Rows are points. The last column is the point's height on a tilted bowl or saddle (a function of degree 2), plus a little noise. Along how many of its main directions does it bend up, bend down or stay straight?
(in the rows, 128 means zero)

Points (10 x 3):
[[138 153 140]
 [125 101 132]
 [155 137 144]
 [109 105 135]
 [187 184 195]
 [135 138 137]
 [219 131 197]
 [136 142 137]
 [144 132 138]
 [161 185 168]]
Directions: 1 up, 0 down, 1 straight

Points, 18 rows:
[[117 148 133 159]
 [120 127 123 165]
 [ 68 137 154 173]
 [ 68 115 151 173]
 [152  96 116 159]
 [140 112 100 153]
 [104 143 122 169]
 [210 142  62  82]
 [167 143 194 162]
 [ 60 168 145 182]
 [138 143 123 157]
 [125 132 166 154]
 [119  92  92 151]
 [ 90  39  88 117]
 [112 151 150 156]
 [158  69 155 155]
 [126  68 132 141]
 [144 116 131 163]]
Directions: 1 up, 2 down, 0 straight

Points, 25 rows:
[[161  82 128  85 185]
 [133 109 166 128 140]
 [124  62 143 142 170]
 [137  75 132 129 159]
 [101 137 132  28 174]
 [160 112 201  94 200]
 [ 45 155 143 162 129]
 [160 157 142 130 119]
 [208  89 135 150 215]
 [ 31 131 117 119 144]
 [ 99 176  82 163 105]
 [177  81  95 101 193]
 [139 111  89 159 132]
 [112 160 150 125 102]
 [129 130 160 150 115]
 [158 177 111 113 124]
 [ 90 148  84 110 118]
 [ 84 134 101 151 112]
 [128 150 104 134 106]
 [173 140  97 190 130]
 [ 94 155 132 109 109]
 [148 158 106 141 110]
 [175 136 133 135 139]
 [167 193 121 141 107]
 [138 131 177 159 123]]
Directions: 3 up, 0 down, 1 straight

Points, 73 rows:
[[155 131 196 157  72 155 113  97 113]
 [175 138 174 104  72 161 102  70 155]
 [119 148 204 133 137 150 127 147 105]
 [110 129  54 119  55 113 130 122 107]
 [145 178 131 109  86 130 154 162 133]
 [135  96 151 126  84 178 130 156 104]
 [112 137 115 179 189 147  92 158 111]
 [148 118  80 108 236 131 128 172 145]
 [174 106 104  94 158  55 130 155  82]
 [137 149 117 149 106 151  74 160  97]
 [151  97 150 135 149 158 173 108 138]
 [116 113 111  91 121 115 122  90 131]
 [ 67 197 130 109 160 120  75 199 214]
 [152 219 136 104 154  93  75 125 216]
 [132 103 170 170 153 188 104  82 120]
 [111  78 142 128 208 122 165 129 170]
 [ 95  77  97  81 125 214 138 128 131]
 [146 143 152 129 120 115  99 102 133]
 [ 73 129  63 157 125  92  78 134  95]
 [110 104 121 170 193 184 111  96 127]
 [107 137 115 168 117  82 180 100  62]
 [132  96 135  93 210 157 110 153 184]
 [195 107 142 133 143 122 178 171 126]
 [ 79 130 116 137  88 158 129 137 105]
 [135 143 108 146 117 165 129 120 115]
 [128 126  85 121 122 134 132  68 100]
 [ 93 139 109  92 109 145 129 157 123]
 [145  86 141 120 140 122 146 128 132]
 [172 152 137 166 128 121 162 152 137]
 [139 128 162 119 170 166 113 161 134]
 [174  64  99  85 143 124 123 148 119]
 [ 53 130 122 130 109 172 154 113 106]
 [144 178 151  70 164 162 144  63 114]
 [106  78 134  82 181 105 137 146 168]
 [115 107  20 112 115 144 131 121  71]
 [111  85 119 167 132 153 184 133 138]
 [ 88 113 186 137 132 119 131  76 101]
 [110  89 152 158 134 147  96 128 126]
 [159  71 117 140 140 172 181 101 157]
 [170 113 158 145 130  93 126  63 105]
 [121 116 152 116 121 115 128 106 125]
 [210 214 161 126 178  90  65 189 199]
 [157 127 185 198 133 172 128  91 102]
 [151 102 136 123 107 116 131 140 120]
 [117  35 143 132 218 119 118 139 210]
 [ 90 143 143  87 107 114 182 107  81]
 [ 95 104 142 128  82 119 117 144 111]
 [150 121  90 123  86 148 155 109 117]
 [147  79 150  48  85 139 160 126 120]
 [151  93 145 130 109 128  94 119 141]
 [147 152 116  69  93  67  91 107 165]
 [207  79 139 102 134 113 186 111 119]
 [ 74 157 111 113  32 108 139 162 107]
 [ 92 174 189 184 128  92  90 130  78]
 [122 120  77 157 183 103 142 118  95]
 [190  80  24  67 112 104  87 177  13]
 [134  82 108 111 140 136 128  96 139]
 [119 148 101 142 146  92 111 136 118]
 [137 114 134 123 141 119 165  90 105]
 [134 114 125 122 153 100  74 137 132]
 [132 117 172 118  93 142 172 142  99]
 [137 103 209 107 131 113 108 132 137]
 [174 143 153 159 121 145 134 117 127]
 [152 133 128 165 207 127 160  81 101]
 [218 153 152 140  98 102  78  99 168]
 [ 90  87 139 170 116 107 147 103  97]
 [102 151 161 119 100 161  80 114 125]
 [144 120 118 122  75 157 168 166 102]
 [103  96 156 127 147 208  72 120 130]
 [130 124  82 166  54  96  72 105 124]
 [ 97 106 119 113  78 143 152 140 107]
 [138 169 143  73 141 148 119  38 119]
 [168 123 227 152 108  98 164 170  69]]
Directions: 3 up, 4 down, 1 straight
